Rows are points. The points of each table are mixes of a few directions, plus a little noise. How many directions does each table use, and how many do they share? Where both have some left over, give the other angles between the two spaces (their principal angles), to ten degrees, smallest first.

First:
0: -61   3  -3
1:  81  -4   3
2:  -7   0   0
3:  79  -4   3
4: -39   2  -2
5: -54   3  -2
Second:
0: -37   2  -3
1: -16   0  -2
2: 121  -7   4
3: -35   3  -1
4: -27   0  -2
5:  54  -2   2
6: -61   3  -4
Directions: first 1, second 1, shared 1

First:
0: -19  12  26   5
1:  -8   6  11   2
2:   6  -4  -7  -1
3:  75 -48 -99 -16
4: -42  28  57   9
5:  36 -24 -47  -7
6: -47  29  62  10
Second (5 x 4):
0:  35 -20   6   4
1:  -9  -2 -27 -36
2:  18  -8 -16  15
3: -57  32 -72  -5
4:  12  -1 108  22
Directions: first 1, second 3, shared 1

First, 7 rows:
0:   22  -38  -16   10    8   14  -18   35
1:   49  -33  -14   -5   -7  -23   18   37
2:   35  -28  -24    4    7    0   -7   25
3:   59   23  -32   17    0  -33   12    2
4:   18  -23  -43   -3   26   31  -30   -1
5:  -81   49   62   21  -15   10   -5  -29
6: -103   48   67  -44  -21    2   28  -72
Second (10 x 8):
0:  -10   10   21  102    7   27  -57   55
1:   10   18   -2   45    4    3  -19   15
2:  -35  -47   22  -40   -5   20    4    9
3:  -12  -40    3  -43    0   11    9    2
4:   31   23  -32  -50   -1  -33   40  -47
5:   37   31  -22   61   10   -6  -24   15
6:  -51  -11   42  -29  -13    6   14   -9
7:   20   47  -13    0   -4  -30   20  -34
8:   -3    4   12   77    6   20  -44   44
9:   14  -34  -30 -121   -3  -19   57  -49
Directions: first 4, second 3, shared 3

First:
0: -11 -53 -16   0  16 -19   1  26   4
1: -27  12  46  14  16  14 -37 -31  11
2:  62  28 -81 -25 -35  -2  73  31 -16
3: -44  -1  59   3 -29   0 -34 -34  -2
4:  30  36  16  18  46   8 -24   5  -6
5:   5  30 -20  -3   0  28  19 -23  20
6: -14 -52  -4  -6 -14 -30   2  26 -12
Second:
0:    5  -16  -50    6  -44  -36   30   54  -51
1:   -6    4   23    0   30   15  -18  -24   28
2:   32   38   31  -28  -67   -9   10  -11  -32
3:   24   35   20  -29  -38   41    9  -38    3
4:   -5    7   39    3   29   -8  -27  -21   20
5:  -14  -13    8   15   35  -16  -18    5   13
6:    0    8   43    3    6  -47  -25    1  -11
7:   -8   -9  -11    6   22   23    0   -8   21
8:  -15  -10   15   13   40  -16  -22   -2   17
9:   -8  -40 -121   11  -15   54   59   41   -7
Directions: first 4, second 3, shared 1; angles 30, 30

First (11 x 11):
0:   1   4   9  28   7 -20 -30 -45  58 -30 -45
1: -33  -3  25  38 -32 -25   6  55   2  38  26
2:  18  -9 -22 -25  15  17   7  11 -41 -12  15
3:  25   3 -34   2  24  30   7 -49  40  -8  -5
4: -18 -10   3   8 -35  24  30  15  31  46  49
5: -12  48  18  13   8 -14  13  -7   9  45 -23
6:   5 -73  -4  20 -15 -25 -54  22  -1 -89   3
7:   2   3  23 -58  -6  -1 -10 -11 -44 -26 -20
8:  -3 -10  14 -49 -27  25  10 -20   1  -4  13
9:  38   7 -73  65  71   3   5  11   0  -1   2
10: -20  40  41 -41 -13 -14  15  18 -53  38 -14
Second:
0:  34  -3 -29  -8 -13   2 -16 -24 -12 -33  12
1:  38  10 -12 -11  -9  22  24   8  13 -60 -11
2:  15 -48 -11   9 -17  98 -49   1  37  33  -7
3: -24 -42 -25 -24  23   0   3 -23   1 -23   1
4: -49   9  22 -12  25 -34  41  11   3   1 -22
5: -34  89  49  29  -5 -50  -1   5  -7 121 -52
6:  -4 -17   7  -2  -4 -11   5  10 -13 -39  35
7: -16  27  26   1 -19 -29   1  -1 -17  -5   6
8:  39 -25 -27  18  19   2  -8  12  -4   6  37
Directions: first 5, second 6, shared 1; angles 30, 30, 60, 90

First:
0:  21 -54  -9  14  25   0  19 -35 -22 -26 -18   9  22 -11
1:  29 -22  40   9  35 -25  -8 -26  30 -23  29 -19 -20   0
2:  -9  72 -53  26 -89  27  11 -36 -45  52 -80   1  14 -44
3:  40 -96  15  -9  83  -5  35  -3  -7 -80  19   4  19  13
4:  29  -5  57 -10  54   9  14 -13   0 -43  34 -26   1   2
5: -53  89 -35 -18 -72  34  -9  49 -23  59 -24  10   7   2
6:   9 -73  20   7  48 -41 -20  -9  40 -18  39   9 -15  20
7:  15   9 -22  -9 -16 -20   6  40  36 -18   3 -12 -33   8
8: -81  82 -13 -10 -66  21 -48  32  -9  98   1  23   6  11
Second (11 x 14):
0: -36  38 -27 -56  -2 -28  21 -42  25  27  -9 -55  13  10
1:   5 -24 -35 -26  27  46 -84  11   1 -15  16 -13 -18 -39
2: -34  45  47  -6   8 -62  51   3  18  41 -49   2   4  61
3: -70  26  23 -48  36   9  46 -27  73  31 -57  -8  -4  39
4:  16 -35 -36  19 -43  35  40 -26  -8 -33  30 -23   9 -41
5:  45 -42  41  75 -10  62  19  15  -5 -37  19 104 -11 -25
6:  27  11  32  28  15  43   4 -14  14  -9  29 109   3  -4
7:  29   3 -29 -18   2  41 -80 -14  -5  -3  25  22 -33 -76
8:  -7   7  11   3 -19 -66  -5  31 -24  24 -46 -56 -22   7
9:  -4  14 -33 -25  -9 -70 -30  18 -41  15   2 -90  14  19
10:  31 -45   7  58  -4  -8  19  43 -49 -41  41   9  46  46
Directions: first 5, second 6, shared 0; angles 30, 50, 70, 80, 90

First, 8 rows:
0:  -7 -38   5 -44   8 -75   6  36  68  29 -18 -54 -46 -66  23  33 -15  24
1:   6  34  19  27  16  28 -24  15 -52  -3  -1  12  86  49 -33 -64  17 -89
2: -10  15   1 -18 -11 -17 -41   5  27  23  55   2 -77 -24  36  91 -59  64
3:  20  26   5 -17   0 -11 -19   7  -5   9   8  15  17   8  -3  13 -13 -20
4: -51 -20   2  88   9  86  18 -19 -59 -36  -1  -6  32  49 -23 -85  44 -21
5:  -4  27  -8  46 -12  77  -3 -42 -58 -29  26  49  15  54 -11 -13   7   9
6:  -2 -28 -18 -11 -13  -7  32 -20  29  -8 -10  -3 -51 -28  18  29   1  60
7:  49 -16  -5 -70   4 -80  34  18  50  16 -61 -15  24 -42  -6  -4  17 -28
Second, 10 rows:
0:  -51  -29  -46   78   -1   51    0   36  -85   92  -45  -71    7   27  -40  -78   26  -78
1:  -33  -65  -97   43  -14   34   56  -16  -75   65   11  -47    5   52    6 -103  -13  -11
2:   26   54   81  -34   12  -27  -48   15   61  -52  -12   37   -5  -43   -7   86   12    6
3:    6   39   57   -3   10   -7  -43   26   26  -15  -26    9   -2  -30  -20   50   20  -22
4:    8   15   22  -10    3   -8  -13    3   18  -15   -2   11   -1  -12   -1   24    3    3
5:  -16  -52  -78   18  -13   17   52  -25  -47   35   23  -24    3   41   17  -75  -19   12
6:    8   -5   -7  -14   -3   -8   12  -14   10  -14   16   11   -1    3   13    1  -11   21
7:   16  -13  -18  -27   -6  -15   27  -30   16  -25   33   21   -2    8   28   -2  -22   43
8:   19   65   97  -21   16  -20  -66   33   56  -41  -31   28   -4  -51  -24   92   25  -18
9:   18   -9  -12  -31   -5  -18   23  -29   21  -30   33   25   -2    5   28    5  -22   44
Directions: first 4, second 2, shared 0; angles 40, 60

First, 9 rows:
0:    2   32   -6   30   -8   19   33   14   75   -1    5  -39   31  -11    9  -15  -65   64   50  -10
1:  -81  -14   79  -90   31  -99   18 -107  -57  -20  -40   37  -34  -51    9   30  106   60  -93  -66
2:  -50   -4   10  -53   23  -63   58  -58   21   26   25    3    6  -17  -19   -3    9  -24   33  -15
3:   20   -9  -15   54  -20   93  -60   61  -10  -34  -19    6   -2   -7   23   24  -12   29    0   32
4:  -24  -21    3  -25    9  -11   10  -19  -15    2    8   18   -8   -5  -14    5   14  -23   15   16
5:   24  -15  -24   35  -15   64  -33   47  -10  -12    2    3   -2   11   -1    5  -20  -13   22   40
6:   13   23  -19   -2    6  -29    6   -5   27   40   20  -18    7   10    3   -9   -1  -59   -7  -35
7:   69  -28    2   40  -28   53  -27   60  -64  -48  -29   13  -15   51  -17  -29  -26   46   -2   74
8:   27   32  -30   12    4  -27   -5    6   33   50   22  -27   12   16   10   -8   -3  -79  -17  -44
Second, 8 rows:
0:   14   11    8   27   -7   28  -59   19  -19  -17  -30    2  -11  -14   37   24   34   21  -72  -33
1:   -5  -10  -10  -28   10  -36   38  -21    4   26   28    2    3   17  -29  -19  -10  -51   39   14
2:   -7   24  -19   33    2   46  -62   22   26   13   -4   -9    4  -34   47   46   24  -32  -41  -49
3:  -34   -1   16  -12   12    1  -52  -20  -25   -4  -20   20  -18  -38   32   46   68  -12  -73  -48
4:   57  -26    5  -33  -11  -73  121  -10  -24    0   23   -5    6   96  -92 -107  -84   18   99   97
5:  -59    1   11    0    8   36  -20  -11   23  -18  -11    6    3  -60   29   49   18   42   -1  -21
6:   18  -16    7  -20   -6  -30   73  -10   -4   -9   11   -2    7   42  -50  -54  -53   32   68   59
7:   15   17  -18   31   -6   32  -38   27   18    9   -1  -14    6   -9   26   16    0  -19  -22  -24
Directions: first 5, second 4, shared 4

First (9 x 32):
0:  -4  12   6  39  24   8 -35 -10   3  -4  74 -52  11 -19 -26  10   2 -23 -10 -36   3 -38 -48  -1  -6  29 -55  29 -14 -36  -8 -13
1: -27 -24  16  -4  -3 -16 -38 -25  -4 -32  18 -51 -12 -22 -29 -25 -33 -37 -25 -48  25 -22 -11 -32  -4  65 -22   0  10 -35  15  41
2:  25   7   1  16  31  23  22 -10  -5  41  -6  44  11   3  51   1  34  10  -6  24 -11  39  -3  -5  12 -40  10 -13 -28 -12 -21 -32
3:  27  17  10  18  35  36  -3 -32   3   6  11  60  48  -5  29  18  49  48  43  70 -28  24 -19  15 -19 -41  27 -44 -54  15 -61 -41
4:   6  23  25 -13 -13  46   7 -11 -17  29 -53  49  31  44  10  -2  24  21  45  38 -14  32  -2  20  11 -51  31   8 -30   7 -20 -27
5:  -2  -2  18   5  16   9 -24 -25  -5  -5  12 -10   7  -4   2 -15  -6 -11  -9 -11   5   4 -23 -14   0  16  -9  -5 -16 -27  -8   7
6: -14 -22 -39 -29 -50 -41  55  54   7   1 -47   7 -41   1  -7  13 -10  -1  -6  -6   9  -6  74   6   8  -4  24   7  60  47  44  17
7: -25 -26 -33 -27 -56 -39  42  46   6 -10 -41  -7 -36  -4 -25  11 -12  -9   1 -15  15 -19  70   2   4  13  18  11  59  40  42  22
8:  12  14  -4  -5  16 -27 -25  14  11 -26  30 -40 -19   6  -4 -10 -48   3 -32 -16  -4 -13 -37   9  -7  14 -23   7  15   2  17  26
Second (8 x 32):
0:    1   29    0   -4   32  -12   -9   20  -19   18   -4  -27   18  -25  -17   15   -5   16    9   10   -5  -32  -12   16   -4   12  -36   30   22  -35   -2   12
1:    1   28   -1   -4   31  -12  -10   20  -19   17   -4  -25   17  -24  -17   15   -5   15    8    9   -5  -30  -11   16   -5   11  -34   29   21  -34   -1   12
2:    0  -10    2  -13    4   -3    9   -7   -7    4  -28   21    2   -9   15   -7    5    7    1   15    2   16   19  -10    1    0   18  -19    1   -2   -4    9
3:    1  -11    3  -24   13   -8   15  -10  -16   11  -52   33    6  -20   24   -9    8   16    4   29    3   23   33  -16    0    1   25  -29    6  -10   -7   18
4:    3    7    5  -58   65  -33   24    3  -57   46 -121   43   33  -71   33   -2   13   52   19   77    1   15   60  -15   -4   15   17  -31   40  -64  -18   57
5:   -3  -10   -5   55  -65   31  -20   -5   55  -44  110  -35  -33   69  -28    1  -11  -51  -18  -71    0  -10  -53   12    4  -16  -10   24  -40   63   16  -54
6:   -1  -17   -1   16  -32   15   -1  -12   24  -20   31    4  -17   30    1   -7    0  -21  -10  -24    2   13   -8   -5    3   -9   15   -8  -21   35    5  -20
7:   -2  -17   -3   33  -48   23   -9  -10   40  -32   68  -13  -26   49  -10   -5   -5  -35  -14  -46    1    5  -28    2    4  -13    6    5  -31   50   10  -36
Directions: first 6, second 2, shared 1; angles 90

First (8 x 32):
0:   25   -1    7  -23   37   -4   47  -15   12   -4    8    3   -3  -10   47   20   36   30  -31   27  -25    6   47   24   25  -14    5   16   38  -33  -47   51
1:  -58   22  -42  -22  -32  -26  -76   26  -26  -29   43  -66  -48   44  -38  -35  -36  -48   58 -101   29   41  -31  -31  -78  -14   20   12    5   12   37  -43
2:  -26   -8  -16   -5  -21   -7  -42   -7  -12    1    8  -16  -29   32  -48   -5  -31  -47   43  -42   20   12  -33  -24  -50    0   25   -7  -17   16   40  -27
3:   35  -31   27    3   21   20   38  -33   11   28  -37   50   25  -10   11   43   11    4  -24   64  -17  -22   11   14   30    2   11  -18   -5  -10  -11   40
4:  -15   18    4  -13    1   19   -8   38  -17  -12  -17   -1   64  -17   68    2   10   21  -33   19  -13    4   16   16   34  -14  -26   -4   24  -16  -25   38
5:  -26   14  -18    1  -21  -10  -37   18  -13  -10   16  -27  -15   15  -21  -26  -19  -19   26  -46   17   13  -22  -14  -30   -2    0    5   -8   13   22  -32
6:   28  -11   17   11   13    6   33  -17   16   14  -14   27    5  -15    2   13   14   18  -18   38  -10  -18    9   10   25   10   -3   -4   -9    0  -10    8
7:   39   -1   21   45    3    1   44   -7   29   15   -9   29   -5  -38  -19  -16   14   39  -21   35   -4  -38   -1    7   42   32  -30    4  -36   20   -4  -37
Second, 10 rows:
0:   13    3   -5   14    0  -19   12  -12   17   -2   24  -10  -49    0  -38  -19    2    5   14  -20    7   -3   -4   -8  -12   12    2   14  -15   12    7  -39
1:  -51  -22   -2  -32  -22   39  -70   16  -50   10  -51   16   84   33   28   42  -41  -64   14    8    6   15  -31  -10  -26  -26   25  -44   11   -6   30   57
2:  -38    1    1  -23  -12   29  -42   33  -36   -3  -35    6   82    6   56   20  -14  -18  -12   13   -4   11   -5    5    7  -22   -5  -24   21  -13    0   51
3:    3   26   -1    8    3   -9   14   24    7  -16   16  -17    2  -23   25  -26   20   38  -20   -6   -5    0   18   11   25    3  -30   18    9   -4  -23  -11
4:  -13  -11    6  -17    1   22  -15    5  -19    7  -30   17   51    5   33   28   -6  -15  -10   24   -7    2    0    6    7  -14    7  -19   14  -12   -2   44
5:    0  -31  -17   13  -20  -22  -27  -50    9   18   22   -6  -95   47 -121   -4  -43  -66   73  -52   32    2  -52  -41  -80   17   52   -6  -47   35   66  -69
6:   -7   24   -6    6   -5   -8   -1   26    1  -16   15  -20    1  -14   15  -26    9   24   -8  -16    0    4    7    4   12    2  -24   14    5    1  -11  -16
7:   30   26    4   17   18  -19   48    8   28  -14   28  -12  -25  -35   17  -29   37   60  -29    5  -12   -9   33   17   38   12  -33   30    7   -5  -37  -19
8:   60  -29   12   18   28  -21   64  -67   44   22   18   23  -82    0  -61   13   17    8    7   21   -4  -20   11    0   -4   21   27   13  -22    6   -3  -23
9:    4   12    7   -4   10    7   15   17   -1   -6   -7    3   33  -20   45    1   19   29  -29   22  -13   -2   22   17   33   -5  -21    4   18  -14  -27   25
Directions: first 4, second 3, shared 3
